Each row of a before or after table is a point. One or more steps were done to the points. Then noise was added and the rows were shuffled. The steps act on columns, c1 being the first. What was done? A step turns or swaps two columns, mirrors them in a line or flattens them onto one, adds a multiple of one to another, or multiplies or shifts one. Angles are multiples of 10 degrees, from the lower column toward the higher: turns from -170 to 170, lines from 10 to 170 but not 90. Use the fewest steps. Two steps may share a column if one is a turn and the other turns, adds or multiplies; they go together, in the order done. Otherwise the lowest column goes first.

Before, 8 rows:
[23 20 -4]
[-30 -41 -15]
[22 -48 31]
[-24 4 -38]
[16 17 8]
[75 14 3]
[-30 -24 -26]
[33 -10 -5]
After (8 x 3):
[2 8 70]
[14 -12 34]
[-4 13 18]
[34 4 -34]
[21 -18 -34]
[6 13 19]
[9 -25 -35]
[-26 -28 27]
Steps: turn c1 and c3 by 80 degrees; multiply c2 by 0.7

Before (9 x 9):
[-8 -2 54 20 1 -45 44 -34 14]
[26 -22 -12 31 -4 -36 13 1 -39]
[-15 -1 50 7 17 4 59 -17 15]
[52 6 -27 0 13 -54 3 13 -13]
[22 -1 -1 -9 25 -23 -5 -25 -27]
[-26 17 53 5 -7 -46 61 -7 -16]
[25 -7 -18 -23 -7 -33 29 -26 -7]
[30 -16 11 -15 -9 -7 -14 -3 -6]
[48 16 -2 16 -11 22 -18 -24 -18]
After:
[-16 -21 -11 -28 -9 -42 23 -51 -13]
[-49 -29 3 -18 15 -69 2 30 -13]
[-33 -14 -23 23 -1 -47 12 3 -39]
[-23 14 -13 -24 -15 -11 -17 -2 -2]
[25 52 17 14 -11 -63 64 -11 -15]
[-54 -3 19 -3 -13 27 -17 -50 -14]
[11 50 1 11 19 3 57 -37 14]
[-17 -3 -3 -16 26 -27 -5 -51 -28]
[1 56 -3 19 7 -58 41 -67 14]
Steps: mirror c1 and c4 in the line at 100 degrees; swap c2 and c3; multiply c6 by 1.3; multiply c8 by 2

Before:
[41 6 35 1 8 -5 -40 -12 22 11 10 -1 -22 -9]
[32 -17 3 -53 8 23 37 27 -20 7 11 17 1 10]
[35 38 44 -2 33 -23 13 37 53 -22 27 -22 -15 -42]
[19 -22 29 -8 -44 -22 33 4 -21 4 18 -30 13 -34]
[-14 -10 14 -21 -36 30 -30 -21 11 -43 38 -25 -15 -30]
[-27 -34 63 9 4 -20 5 31 19 14 8 -13 41 30]
[-17 21 15 -58 -4 -35 -40 -15 18 42 32 -35 2 4]
[45 39 -6 -59 -23 35 6 30 -7 0 14 -39 28 -29]
[-29 18 21 -8 -42 -7 0 -11 -7 -38 55 -9 26 -17]
[-38 -8 -10 -19 -40 40 13 -32 23 -13 33 12 36 -28]
[18 -41 -8 12 13 13 -10 -21 11 -28 65 -14 33 -45]
[27 -25 8 -37 -33 13 5 35 -8 41 31 10 -14 23]
[42 13 -20 -37 4 -26 15 -38 30 29 43 -44 6 16]
After (13 x 14):
[-37 -5 2 26 -40 37 -36 -31 18 45 31 16 0 -24]
[-27 -31 -2 -27 5 -20 -43 34 16 21 4 -14 -37 17]
[19 -42 5 44 10 9 -61 -21 11 50 66 -15 24 3]
[20 -25 3 29 -45 -26 -21 4 -17 3 13 -28 -13 -17]
[29 -25 3 -26 -36 14 -46 36 -11 -42 33 13 -46 -34]
[-30 15 -3 11 -39 -7 -46 -12 -8 53 55 -8 39 -13]
[43 38 1 19 -21 34 -42 30 -6 26 11 -38 -15 -61]
[-21 20 -5 -12 -2 -35 -89 -16 16 -34 31 -35 -60 -54]
[39 6 2 10 10 -3 -87 -14 24 -29 6 -3 -5 -1]
[43 13 -3 -19 3 -30 -36 -40 27 -19 40 -46 -46 -36]
[-17 -10 1 25 -37 32 -83 -21 9 21 41 -28 65 -28]
[30 -17 -5 -18 6 24 -10 26 -23 -6 16 20 -9 -50]
[37 37 0 40 33 -25 -36 34 52 2 23 -20 41 -9]
Steps: multiply c3 by 0; turn c4 and c14 by 80 degrees; shift c7 by -50; multiply c10 by 1.6; turn c10 and c13 by -120 degrees

Before, 13 rows:
[-33 15 31 -4 15 11 23 27 27 37 35 16 -12 15 24 -4 34 2 0 12 -26 -3 -24 -7 -16 0 4 -7 38 -33 -38 -25]
[-12 -4 -30 5 27 -41 6 -48 -20 -38 19 1 -33 43 -26 -24 22 -14 -27 31 21 11 9 29 -16 36 -30 1 13 -15 6 30]
[-3 32 19 12 -36 33 33 6 39 27 7 2 -26 -20 -13 17 16 -10 14 2 0 22 -18 19 -39 -10 -3 -14 41 -11 -4 -10]
[20 0 3 -30 39 2 2 16 -10 19 39 6 -38 24 -25 7 -5 -31 -10 60 -7 14 -32 -9 -24 -15 -38 -21 7 -19 18 -17]
[-1 0 -10 -50 -47 -1 3 17 -45 -51 2 19 29 -64 26 -20 66 4 -19 -7 36 -18 -2 45 6 23 -54 15 -48 14 14 -27]
[32 8 14 -53 -41 10 -14 27 -17 5 -29 22 42 -39 5 -8 55 21 8 -9 45 -19 7 61 46 53 -34 27 1 12 12 -10]
[6 -55 -16 -26 -3 -46 -3 -53 -41 -4 11 42 -11 -14 -6 -31 1 72 -38 -7 28 -24 26 45 5 32 -56 5 -37 48 24 2]
[1 17 47 -5 -35 14 13 -29 20 22 11 39 43 -26 44 31 8 19 -6 4 -16 9 10 -27 0 39 11 -47 30 -10 13 -29]
[-12 -22 17 13 14 4 38 1 -30 26 -4 -11 -33 9 -1 14 -3 -9 -9 37 -6 39 -25 -18 -5 -25 7 -10 36 -47 -12 9]
[-24 31 20 -9 19 34 25 3 21 21 52 -18 -35 -35 -6 -19 6 -26 7 22 9 15 -37 -18 29 9 4 -17 11 -33 -3 0]
[-29 17 20 15 27 -22 5 6 -11 20 29 -36 -13 46 -45 -9 19 -24 17 15 4 28 -60 -5 -8 -46 -17 -17 8 -25 23 -1]
[11 6 10 10 43 -27 22 4 10 -10 2 -41 -50 16 -10 -33 8 -3 13 52 -14 -1 -66 6 -25 -3 -12 -36 0 -39 4 12]
[-12 -36 -37 -3 -12 -45 6 -6 -41 -10 7 68 -11 -29 18 -37 35 37 -49 8 21 -33 13 34 19 59 -73 -14 -2 24 77 26]
After:
[-14 -24 -29 6 27 -39 25 -46 36 -36 17 1 -13 42 -26 -21 23 -35 -23 32 21 9 8 34 -18 26 -32 5 11 -13 -6 -1]
[-30 -5 19 15 29 -18 -34 6 1 20 27 -36 -26 46 -46 -7 21 -14 17 16 6 32 -59 -5 -11 -34 -17 -15 13 -30 16 -12]
[-16 -26 -35 -2 -13 -48 46 -4 41 -10 9 68 38 -28 18 -37 34 -11 -49 5 20 -38 14 38 20 39 -74 -13 -1 42 67 -25]
[5 -26 -13 -23 -5 -46 24 -55 21 -7 11 46 72 -13 -8 -30 5 -13 -34 -9 26 -24 28 43 6 23 -57 4 -38 71 11 -35]
[-4 33 18 11 -33 31 -1 6 -26 28 8 4 -13 -19 -12 18 18 -27 12 0 0 22 -17 20 -40 -18 -5 -12 45 -33 8 30]
[4 12 47 -3 -34 13 33 -30 -35 24 11 43 21 -23 48 32 6 48 -7 7 -14 6 9 -27 1 22 12 -46 30 -18 16 4]
[-1 18 -11 -49 -46 -5 16 18 -1 -48 -2 18 3 -64 26 -19 66 31 -15 -6 37 -16 -5 50 4 11 -58 18 -46 9 13 -53]
[33 29 14 -57 -42 15 36 27 1 4 -26 17 21 -39 2 -7 54 43 6 -9 45 -17 5 56 50 43 -32 24 0 6 17 -17]
[-22 3 23 -7 15 35 13 3 -10 21 51 -16 -26 -32 -9 -18 7 -42 9 20 9 14 -40 -17 26 -2 4 -18 10 -45 6 17]
[18 -28 4 -26 36 1 -11 15 -8 19 39 4 -32 27 -25 4 -4 -41 -6 60 -9 12 -34 -9 -27 -11 -37 -24 10 -16 20 -18]
[-35 -18 28 -4 14 11 3 27 -37 40 34 18 -1 18 22 -4 33 -11 2 11 -28 -2 -24 -4 -18 -10 0 -10 41 -35 -40 12]
[-13 -93 20 11 13 2 -11 1 23 30 -3 -14 -7 8 -8 14 -4 -29 -9 37 -9 39 -22 -20 -5 -29 10 -11 34 -21 -12 -22]
[11 -43 13 12 42 -27 4 3 5 -12 0 -41 -3 19 -8 -33 9 -51 10 51 -17 -2 -63 5 -21 -5 -12 -37 2 -31 -6 14]
Steps: turn c2 and c30 by -40 degrees; multiply c2 by 2; add 0.3 times c6 to c31; multiply c7 by 0.4; turn c7 and c26 by -50 degrees; mirror c9 and c32 in the line at 60 degrees; swap c13 and c18
